Each row is a point. Before rounding, the points of a table are all equally far from one centre. They may lie mostly on one side of it. Where is the centre, to within rounding?

Points (8 x 3):
[[ 18 -32 -26]
 [ -4 -24 -64]
 [  0 -32 -41]
 [ 23 -35 -33]
 [ -8 -24 -37]
 [ -4 -29 -51]
 [ 49  -6 -69]
 [ 12 -32 -66]]
Centre: [ 19   0 -47]

Points, 12 rows:
[[-36  15 -33 -55  70  39  28  16  26]
 [-18 -14 -53 -52  54  51  34 -11 -30]
 [-20  18  40 -59   6 -12 -18 -15  -9]
 [  9  28  11 -89  25  -3 -29 -34  18]
 [ -4  34   1 -52  40  14  32  39  11]
 [ 24 -58 -28 -82  52   4  24 -46 -20]
 [-47 -17  16 -42  52  -8  33  -4  56]
 [  5   1   9 -39  15  29  56 -22  38]
 [ 37 -36  33 -38 -10  -9 -42 -58  -2]
 [  2   4  29 -72  18  46  -9 -34  28]
 [ 37 -25 -46 -47  79  67 -15 -49  29]
 [-14  10  11 -28  35  30  52  20  -7]]
Centre: [  8 -27 -26 -18  36   2 -23  -2  13]

Points:
[[ 25  -9 -91  20 -60  20  81  13 -24  28  13  39 -48   9   9 -19  32  -2]
 [ -7 -19 -43  30 -37  19  87  39 -32  54  -1   7 -30  -4  16  -8   3 -20]
 [ 14 -37 -81  32 -32  18  51  20  16  44  -9  -3 -26  27  25  -4  14 -30]
 [  3  -6 -51   4 -32  23  61  13 -57  72  16   5 -15  35  63 -25  42 -34]
 [ -9  -1 -35  47 -39  63  54  23 -51  46  56  58  -5  -4  -1   5  75 -48]
 [-15 -43 -64  17 -13  -1  75  24 -25  37  17  -3 -14 -27  -4 -26  15  -9]
 [ -8   3 -63  46 -31  15  81  41 -65  38  27  43 -38  34  25  45  38  -7]
 [-31 -41 -73  36 -44  42  40  48 -61  51   3   9 -20  13  11 -30  46 -21]
 [ 16 -21 -29  31 -32  43  93  58 -27  36  46  19 -19  11  36 -25  57  -8]
 [ -6   2 -50  41 -14  41  43  -4 -61  24  -4   2 -27  16  21 -14  55  51]
 [ 27 -13 -39  18   6 -10  62  21 -37  26  54 -11 -15  24 -28 -22  33 -65]
 [ -5   3 -38  45 -28   1  52  81 -26  20 -10 -26 -51  26  19  10  38 -16]
 [  6 -21  -4 -10 -26  28  41  40 -61  56  35 -28  -1   8  20  -9  42  -5]
 [-27  -2 -57  58   2   9  23  10 -12  58  32  22 -81  12  39 -13  21  -8]
 [-22 -17 -44  26 -42  50  51  31 -51  42   5  14  14  37   4 -13  -9 -17]
 [  3  18 -71  20   8   9  65  44 -54 -11  33  -7 -56  51  10   9  18   4]
 [-31 -14 -67   4 -56  23  86   2 -73  16  21  15 -46   5  33 -10  41 -33]
 [-32 -23 -12  34 -44  44  53  25 -50  43  17  -3 -62  21  19  -7   9 -15]
 [ -3 -22 -27   2 -36  35  22  33 -13  34 -32  -6 -54  24 -17 -17  -9 -42]
 [-18 -41 -20  23 -42  39  41  25 -33  16  -3 -30 -35  35  24  10   1 -36]
 [  2 -40 -48  38  -6  45  58  40 -36  49  26  -1 -29  38 -29  -9  21 -40]
 [-14  -6 -21  10 -29  17  62  55 -55  29  84  18 -66  27   5   8  77 -22]
 [-23  -1 -56  13 -32   6  45  25 -76  69   0 -12 -45  27  14 -13  30 -14]]
Centre: [ -6  -7 -32   5 -10   9  22  23 -25   4  12  44 -24  17  14  -2  52 -23]
